Rows are points. Each table stands for the endless flat space through its points: a line for two points, a plane for three, and so on. The two share one point or none. Which?

First (2 x 3):
[[ 21  -8   3]
 [ 15 -14  17]]
Second:
[[  3 -12  25]
 [ -6  -7  26]]
They share: [ 12 -17  24]

First:
[[ -9  -4  22   1 -19 -16]
 [-29  15  13 -31   0  -7]
 [ -1  -2  22   9 -26 -13]]
Second, 3 rows:
[[ -6 -25  20  -9 -40 -23]
 [-17  17  21 -11   3   0]
 [-12 -11  32 -33   0  15]]
They share: [-13   3  19  -7 -15 -12]

First, 2 rows:
[[ 12  37   6   0 -28  21   9 -17   6]
 [ 24  37  -4 -16 -30   7  13 -27 -10]]
Second:
[[ 42  22 -15 -12 -17  -2   4 -34 -19]
 [ 51  12 -16  -8  -8  -3  -1 -31 -29]
 [ 66  -8 -27  12  11  -6 -18 -38 -21]]
They share: [ 30  37  -9 -24 -31   0  15 -32 -18]

First:
[[ 14 -18 -41 -34  28 -46   5 -25 -21  59 -13  31]
 [ 47 -49  -6  -6 -15 -35   1 -23 -51  73  25   0]
 [ 14 -12 -35 -60  -2  -2 -51  25 -23  -9  -9  37]]
Second (3 x 12):
[[ 28 -32 -61 -37  49 -17 -50   2 -59  33   3  52]
 [ 60 -77 -28 -87  11 -46 -29  18  -3   3  30   2]
 [ 12 -17 -20 -27   3 -10 -13  -6 -47  43 -18  22]]
They share: no point

First:
[[ 15  49  50  36  -5  -5  43  -4 -11  15  29 -44  -9  70  49  47  23  33]
 [ 15  -1 -10 -24   0  -5  23 -44 -21  25 -11 -19 -24   0  14  22 -27  23]
 [ 23   9   8  -8 -18 -21  29 -34 -37  31  -5 -19 -16  14  34  34 -23  23]]
Second:
[[-13  51   8   9  43  22 -10  -5 -21  54  50 -21 -38   0  44  26   8  24]
 [ 10  47  -3  23   7  10  32 -33  -3  31  12 -29  -2  35  33  43   7  53]
 [-10  55   3  17  37  24  -2 -13 -15  53  44 -21 -30   7  47  31   9  33]]
They share: no point

First (3 x 24):
[[-31  22 -15  21 -19   0 -19  33 -27 -40   0   0 -34 -10  -5 -27 -24 -33
  -26  41  18  -2  16 -12]
 [  0  34 -21 -15 -24   6 -15  28   0 -87 -15  30 -41   2  34 -33  15 -25
  -62  40  15  37   4  25]
 [-38  33   2  28  -9  13 -17  28 -31 -41  15  -5 -35   1  -8 -10 -22 -44
  -19  53   9  -5  35 -11]]
Second:
[[-39  13 -27  21 -31   4 -35  28 -35 -19   3   4 -30 -13 -26 -41 -32 -25
  -33  28  11  -3   8  -9]
 [-59  25 -25  17 -29  -8 -35  30 -39 -29  11  -8 -12 -19 -20 -51 -44 -43
  -43  32  -7  -9  16   7]
 [ -5 -17  -4  59   4 -14   1  59 -33 -34  -9   6 -23 -26   7  -4  -2 -20
  -20  22  40   0  20 -45]]
They share: no point

First:
[[-65  21 -47  62 -19 -39  32  -1  40  56  25 -40  32 -14  40  -7  -9  46
   20  -4 -13   4  -8 -28]
 [ -3  27 -21  12  19 -21 -10  17   6  16  43  -2 -26 -44  24  39 -31  -2
    8 -44 -47  66 -56  -6]
 [-19  39 -25   4  39  15 -46   5   2  24  79 -30 -30 -32 -16   7 -71  10
   -4 -60 -39  50 -32  10]]
Second (2 x 24):
[[-19  30 -52  13 -12 -45  14 -16   5  27  61 -39  18 -50  11  16   4  34
   11 -33 -12  23 -35 -26]
 [-29  26 -40  29  -4 -35  12   0  17  33  43 -27   8 -36  25  16 -12  26
   13 -27 -24  31 -33 -20]]
They share: [-34  24 -34  37   0 -30  11   8  23  36  34 -21   3 -29  32  16 -20  22
  14 -24 -30  35 -32 -17]

First (2 x 24):
[[-10   0   4  33 -16  -7  38 -59 -12 -34   4 -15 -23  10 -21 -19  15 -45
   -5   7   5  12  24 -36]
 [ -2   2   1  31 -18  -9  30 -51  -3 -29   2 -18 -24  12 -16 -20  21 -39
  -13   8  -4  12  23 -32]]
Second, 3 rows:
[[ 12  10 -35  -6 -41 -41  13 -67  37 -12  13  -7 -37  37 -35 -17  -5 -68
  -39   1   1  21  57 -16]
 [  3  19 -29  12 -32 -23  22 -43  13  -3  -5 -34 -13  10 -17 -14  22 -41
  -51   7  -8  15  33 -25]
 [ -1  15 -16  29 -23  -8  21 -23   1  -5 -15 -50  -2  -6   2 -16  48 -20
  -51  15 -22   8  11 -28]]
They share: no point

First (4 x 24):
[[-22  49  16  21  51  19  32  -1 -11  21   3  18  15 -71  30   4   8 -21
  -31  39 -17 -40  21  17]
 [-42   4  -3  19   5 -32   4 -35  -6  42   8  50  25 -43  27  -4  60  24
   12   4 -38 -45  79  12]
 [-29  13 -10   5  16 -11  15 -12 -16  54  -2  58  23 -36  33   3  46  24
   -2  29 -23 -26  44  -5]
 [-30 -14   3   5  13 -36  -8 -25  -2  46 -12  46  31 -25  27  14  56  18
   -4  14 -32 -37  59   4]]
Second:
[[-57   5  41  16  29  19  16 -37 -49   0 -14  32  60 -39  57  57  12  10
  -59  40  24 -32  24  32]
 [  8 -12 -25  16  35 -26 -10 -10  38  60 -47  34  -1   3 -19   5  50 -24
   -8  15 -48 -41  54 -20]
 [-43   9  39  16  49 -11 -16  -3 -43   0 -30  40  52 -13  61  69  24  -8
  -65  50  18 -26  42  24]
 [-41   6  32  17  43  -5  -8 -12 -36   6 -29  38  48 -16  51  60  24  -6
  -58  44  13 -29  40  21]]
They share: [-18  -5  16   2  35 -20  -4 -10   0  36 -22  28  30 -30  27  25  34  -5
 -28  29 -23 -35  31   6]

First (2 x 24):
[[-16 -29  41   1 -29  24 -41  -5  21   9  21 -11  -6 -38  -2  30 -19  20
    6   9 -25 -22 -35 -23]
 [-16 -45  51   9 -47  20 -51   7   3   1  23 -11  -8 -40 -12  26 -25  34
    6  -5 -35 -24 -45 -31]]
Second:
[[-49 -22  48  29  10  25 -81 -12   3  36  21  -5  23 -11 -10  64   0  54
  -33  58 -14 -17 -45 -42]
 [-28 -30  24   0  -5  47 -36 -35  42  -5  29 -17  -8 -73 -24  50 -67   7
    0   4 -41 -15 -60 -16]
 [ 17 -20  24 -35 -50  27   9 -10  57 -10  19 -17 -33 -63  16   0 -32 -28
   45 -26 -26 -25 -15   4]]
They share: [-16 -21  36  -3 -20  26 -36 -11  30  13  20 -11  -5 -37   3  32 -16  13
   6  16 -20 -21 -30 -19]

First, 3 rows:
[[-11  -2  37  -6 -10  -2 -27  31  35 -46   4  13  14  16  -9 -35 -43  14
   51 -27  14  -2   0 -21]
 [ 27  -8   2  15  38 -44   6  48  17  -1 -34  57   2 -47  -2 -15 -12  43
   17  11  14 -10  39 -20]
 [ 12 -20  -3  31  30 -37   7  30  20  -2 -45  41  -9 -56 -14 -14  -2  23
    1  22   1 -26  26 -31]]
Second:
[[ -8 -30  44  12 -12 -27 -32  68  25 -60 -14  17  -6  -1 -12 -61 -14  53
   16 -18  -6 -15  -4 -52]
 [ -6 -20  22  18  -4 -31 -22  50  26 -40 -16  14  -5 -17 -16 -33 -20  32
   28 -24   3 -19  -1 -44]
 [-12 -20  38  15   2 -14   3  54  38 -40   5  63 -13 -29 -29 -42   3  40
    2  14  26 -37   0 -38]
 [ 10 -10  41  -4  20  -8  -2  46  29 -30 -12  65   8 -10  -3 -49 -13  44
    9  28  15  -6  28 -15]]
They share: [  6  -8  17   9  14 -23  -9  36  26 -22 -19  33   5 -20  -8 -24 -24  25
  29  -4  11 -10  18 -23]

First, 2 rows:
[[-27 -21  16   4  41  24 -12  31  29 -31  15  -9  22 -19  46  36  11  40
  -29 -33 -30 -17   9 -27]
 [-43 -57   8 -20  13  20  16  47  -7 -19  47 -29  46 -47  10  32  27   8
  -33   7 -10 -33   5 -63]]
Second:
[[-22 -15  29 -26  10  -4  25  53  -4 -52  -4   1  22 -14  10  23  18  35
   -9 -23  -4 -48 -19 -48]
 [-34 -35   9   6  42  32 -15  29  28 -20  32 -19  30 -30  46  39  14  31
  -37 -23 -32 -12  17 -32]]
They share: [-31 -30  14  -2  34  23  -5  35  20 -28  23 -14  28 -26  37  35  15  32
 -30 -23 -25 -21   8 -36]

First:
[[-36  10  -5  10 -41  56 -30  -5  34  26  -2  26  26 -12  21 -12 -19   2
   57 -18  34  12  13   9]
 [  4  16 -21 -25  -9   9  14  36  19   9 -47  30  12  -6  33  39 -15  -5
   14 -27  30  36  50 -20]
 [ -8 -20 -37  -5 -49   9 -30  36  37  13   3  10  38 -28  11  17 -23  27
   24 -17  28  46  54 -14]
 [-33 -38 -40  23 -82  32 -70  19  49  19  47  -2  60 -41  -8 -17 -26  42
   47  -7  27  41  42   0]]
Second:
[[ 11 -24 -32 -35 -53  -3  -5  10  36  22   0  27 -15  15  25  66  -3  27
   40  18  36  40  20  43]
 [  0 -30  24  23 -35  14 -60  16  69  46 -47  29  26 -21  48   3 -45  33
   -8 -21  35  -1  13  -5]
 [-12 -14   9  -2 -36  27 -30  17  47  65 -47  51   6 -19  32  23 -47  35
  -15 -31  45  16   1  -3]
 [-12   0 -24 -30 -41  28  -2  18  26  42 -17  44  -6  -9  12  45 -25  19
   17 -16  43  41  13   9]]
They share: no point

First, 3 rows:
[[ 47   5  34 -23 -19  17 -25  15 -37  14   8 -12  29 -29  -7  -2 -26 -37
   25  36  18 -22  40  32]
 [ 21 -19  -3 -16 -57  17 -51  -4 -19  37  27  21  52 -11   7  11 -38 -10
   16  25  19 -42   7  13]
 [ 54  13  41 -26 -11  17 -19  18 -41   8   5 -18  25 -31  -8  -5 -25 -46
   26  39  18 -15  47  39]]
Second, 3 rows:
[[ 36 -16 -15 -16 -32  55 -30  46 -51  48  36   5  33 -17 -14 -10 -34   3
   36  63  17 -11  16 -18]
 [ 42 -28  39 -16 -44   1 -12   4 -39  12  12  -1  21 -59  16  26 -28 -33
   24  21  17 -65  52  30]
 [ 42 -24  -6 -14 -39  50 -18  48 -57  46  40   3  28 -30  -8   6 -31   3
   36  66  15 -29  24 -17]]
They share: no point

First (3 x 24):
[[ -7  26 -50  27 -49 -21 -39 -16  18 -23 -69  32 -40  -1  53  17  17   8
    1  15  -6  17 -26  11]
 [-21  28 -32  33 -31 -31 -23  -2  18 -27 -51  30 -24 -21  39   7   5  18
    3   3 -14   7 -28   9]
 [ -9  19 -38  23 -41 -26 -24  -7  26 -22 -53  22 -32 -14  51  19  12  17
    5  10 -15  18 -25   4]]
Second:
[[-40  21 -16  19  -1 -41  -9  -8  52 -30 -71  29  14 -47  59  -2  -1  43
   40  -8 -20   7   4  10]
 [-55  -5  14  48 -31 -73 -17 -31  48 -37 -51  65   1 -15  44   2  39  27
   28 -42 -15 -18   1  22]
 [-12  13 -32  21  -9 -27   1   8  36 -40 -47  11   0 -49  61   4 -27  51
   22   4 -12  31 -24  -6]
 [-34 -35   8  57 -37 -73  -5 -34  48 -64 -39  65   4 -15  65   2  15  51
   28 -48   6   9 -14  10]]
They share: [-23  21 -20  29 -23 -36  -8   7  26 -26 -35  20 -16 -34  37   9   0  27
   7  -2 -23   8 -27   2]

First:
[[-36  44  36   9  11   4  43 -35  63  17   9  41 -25  56  22   9  -6  32
   19  79  25  25  14 -12]
 [-30  24  22   7   3  -2  15 -31  43   7 -17  33 -39  44   4 -37 -48  30
   25  59 -13  47  44  46]
 [-12  23  -2  25  15   1  19   1  22  12 -23  11 -35   6  12 -14 -45  34
   10  30 -45   9  46  70]
 [-28  11 -26 -43  -1  17  -5 -31 -22 -60 -43 -13   1  42  44 -70 -33  -6
   -6  42  15  37  30  22]
 [-33  44 -51 -18  -1  37  25   7 -45 -52 -18 -31 -10  -4  49 -18   3  23
  -50  31 -32 -62   5  45]]
Second, 5 rows:
[[ 11  41 -12   6  52  -7  15  11  21 -29 -45 -43  20  34  78 -12 -37  30
   24  52  17 -28  32  75]
 [-18  27 -24   2  19  -2 -21 -30 -18  14  -7   3 -25 -11  33 -50   3  -1
   21  29   8   1 -22  34]
 [ -8   4   4  27  14  -3  61 -17   4 -14   2  -3 -25 -12   2  -9   5  15
   37  23   6  27  50  16]
 [ 15  37 -14   4  43 -14  17  -3  12 -15 -35 -45  25  36  81 -27 -38  34
   35  38  35 -35  33  82]
 [ -7   5   5  16  25  11  60   8  29 -27 -25 -14  -1  20  26   8 -24  29
   19  37  -1  23  68  25]]
They share: no point

First:
[[-28  11  -6 -17 -43  -9 -35 -17 -53 -59 -22  14  20  23  -2 -23 -36 -58
   25  49  24  -8  24 -55]
 [-18  49 -10  39  29  43 -35   9  -3 -55 -48   8  36  27 -12 -19 -14   0
  -35 -15  50  20 -22 -33]
 [-12  -9  -6  -5 -25  61  -9  -5 -21 -15 -68  52 -12  95   0 -49   6   8
  -45  21  62 -32  -8 -35]
 [-18   5 -14  -7 -10  46  -4 -25 -15  -5 -19  57 -12  49   3 -46 -13   1
  -46  33   5   0  36 -13]]
Second, 4 rows:
[[-43  20   2  26  26  44 -38 -37 -30 -24 -23  52  54  20  35   5  13  -2
   30  52  17  14  37 -37]
 [-25   1   9  13 -12  27   2 -29   4 -46  -2  38  19  28  -5 -34 -25 -32
  -23  12  17  47   7   0]
 [ -4  60 -52  -6  10  24 -56  21 -46 -21 -59  14 -19  36 -14 -37 -25   9
  -58  29  18 -52  23 -69]
 [-32  42 -12 -13 -15  75  -5 -22 -38  -2 -17  19  31  19  -2 -43 -31  14
  -11  -2  12   6  65  -6]]
They share: [-21  24 -12   7  -1  31 -21 -14 -18 -33 -23  31  12  29  -3 -31 -21 -13
 -27  21  17  10  19 -26]

First, 4 rows:
[[-53  -9 -22   5  -1 -13 -55  67 -77 -45  14 -47 -11  28 -11  15 -14  15
   17 -22   8  24 -21  15]
 [ 33  41  22  23  -9 -67  57  13  -3  37 -26  53  37 -38  73 -19 -22  57
  -73  20 -26  46  43  37]
 [-64  50  -5   6  44  19  -9  22 -13   1 -34 -47 -57   0   1  49   7  12
   -2   3  -3  10  26  41]
 [ 21  57  23  17   6 -52  59   1  12  42 -38  43  19 -37  67  -8 -15  51
  -69  18 -26  37  52  36]]
Second:
[[-56  47   6  -5  14 -40  31  14 -48 -27  10  14  11  -9  13   4  10  31
  -24  -7  -6  18 -11  15]
 [-47  42   5  -1  15 -39  23  19 -39 -21   8   8   7  -1  17   7   8  23
  -30  -8 -10  24  -2  17]
 [-18  31   6  15  23 -35  -1  31   2  -4   6 -15 -11  36  30  24   9 -18
  -64 -13 -29  48  32  30]]
They share: no point

First:
[[  9  -1  32   4 -29 -38 -29  34 -26 -33 -27 -12 -16 -29  24 -28  25  -9
    4   6 -31  10  -2  -4]
 [ -1  -7  12   5 -14 -51 -33  37 -24 -32 -33 -21 -12 -34  52  -5  26   5
    5 -10 -16  27   4   8]
 [-41 -47 -24 -17 -52 -25 -69  15 -20  10  -9 -39 -12 -40  44  13  36  25
  -45 -38 -34   9  24   0]
 [-25 -37   0 -17 -64 -13 -61  17 -18   0 -13 -33 -22 -40   6 -19  26  15
  -37 -14 -50 -13  16 -18]]
Second (3 x 24):
[[  8   7  24  15  -8 -14 -28  53  20 -10 -41 -18 -27   8 -17  -9  -9 -13
    2 -10 -36 -20 -28 -16]
 [  8 -23  18 -21 -62 -44 -52  23 -70 -34  -5 -30 -27 -82  55 -51  39   5
  -16   2 -48  34  26   2]
 [ 20 -11  10  11 -34 -16 -20  43 -46   2 -37 -34  -3 -50  27 -19  11  29
    4  26 -20  22 -10   2]]
They share: no point

First, 2 rows:
[[-57  33 -27 -22 -59   0  14 -15 -17   3 -54  42   4  -1   3  49  61 -42
    5   9 -14 -17   7 -53]
 [ -3  21 -15 -40 -11 -12 -40  21   1  15   6   0 -20  53  63  -5  13   0
  -31 -39  46 -53  61 -11]]
Second:
[[-42  37  19 -22 -26 -38 -26  -3 -28   5 -28 -17 -23  20  45   0  40 -40
  -18  -3  14 -60  68 -42]
 [-37  38   6 -24 -28 -26 -22  -2 -24   3 -27  -4 -21  26  36  11  39 -30
  -17 -11  18 -56  55 -35]
 [-12  12 -21 -67 -31   7 -26  -3  -3  15 -43   3  17   5  40  35  40 -10
    7   2 -11 -15  33 -32]]
They share: no point

First (3 x 24):
[[ 12  15 -12  20  35   2 -36   3   0 -25  31  15  30 -17  23  53   6 -17
   -8 -57 -31   6 -66  16]
 [ 15  -8 -15  -7  37   0 -13  10  12 -28  14  18  27 -10  31  24   9 -20
   -8 -44 -22  19 -47  17]
 [ 15 -39 -20 -43  43   2  19  24  27 -29 -10  23  23   2  43 -15  16 -24
   -3 -27  -4  40 -22  19]]
Second:
[[ 49 -14 -12 -47  31   2  15 -11  20 -21  -9  40  22  12  43  13 -16 -16
  -11 -29 -34  47 -28  31]
 [ 31   3 -18 -29  81  28 -34  24 -20 -81  -8   8  21 -39  32  31  20 -13
  -31  -5 -39  21 -74 -19]
 [ 78   4 -10 -67  41  21  16 -26   6 -27 -26  55  16  22  53  32 -37  -7
  -13 -14 -49  72 -37  35]
 [ 28 -41 -10 -37   1 -29  36 -11  51  13   9  40  31  22  33 -18  -7 -27
   -3 -54 -19  27   3  45]]
They share: [ 21 -23 -16 -25  35  -6   1  10  21 -33   4  19  25  -8  35   5   8 -22
 -13 -35 -22  24 -34  17]

First, 3 rows:
[[ 37 -23  41  -6  -3 -16  14  19  -3 -18 -19   5 -32   4  37   3  26  17
   38 -17 -17 -36 -33 -24]
 [ 23  -6  45 -13  -6  -5   7  20   7 -35  -5  12 -33  24  29   3  16  13
   41 -25 -21 -44 -11 -31]
 [ 45 -30  42  -7  -5 -26  20  16 -13  -6 -27   2 -36 -11  45   6  29  15
   38 -17 -20 -37 -45 -23]]
Second:
[[ -9 -37  77  16  38 -52  22  21 -11  -5   3  -1  15  12  37 -19   0  14
   63   9  -1  20 -15 -50]
 [ 57 -37  27 -22  -3  11  -5   1  23 -44 -25  -5 -36  17  61 -12  42  25
   48 -14 -16 -40 -11 -22]
 [-19 -35  83  24  43 -61  27  27 -17   2   7   1  22  11  29 -18  -6  13
   62  12   2  28 -19 -52]]
They share: [ 35 -26  35   3   4  -7   9  24   7 -25 -17   4 -23  14  29  -3  30  25
  35  -9  -7 -26 -31 -19]

First, 4 rows:
[[ 59 -20  17 -16 -78  27 -35  17 -20  58  11  17  15 -44  21   6 -36 -32
   22 -40 -71   8  32  19]
 [ 64 -32   8 -24 -88  27 -26  35 -29  57  25  16  19 -47  28  -1 -34 -36
   25 -40 -63  -7  28  23]
 [ 31 -68 -42 -16 -51 -15  23  30 -35   0  69   1  29 -31  16  -2  -1  -8
   38 -23  -6 -45  14  37]
 [ 15 -48 -28   4  -9 -15  19 -40  15  -2  35 -15  47  -3  -4  22 -13  28
   56   3 -18   1  36  43]]
Second:
[[ 50 -16   6  10 -29 -42 -12 -37 -19  34  34  29  19 -14  11   3  13 -23
   36 -53 -45 -21  36  51]
 [ 17 -20 -28 -13 -61 -31 -17 -10  25  15  17  69  33 -53  57  45 -31   7
   19 -23 -17  15  29  13]
 [ 17 -32 -14   9 -41 -21 -23   2 -37   1  31   9   3 -21  -3  15  -7 -17
   15 -53 -23 -11  15  15]
 [ 15 -33 -10  12 -44 -22 -28   5 -46  -5  38  -1  -1 -12  -9  13  -3 -22
    7 -63 -21 -17   7  13]]
They share: no point
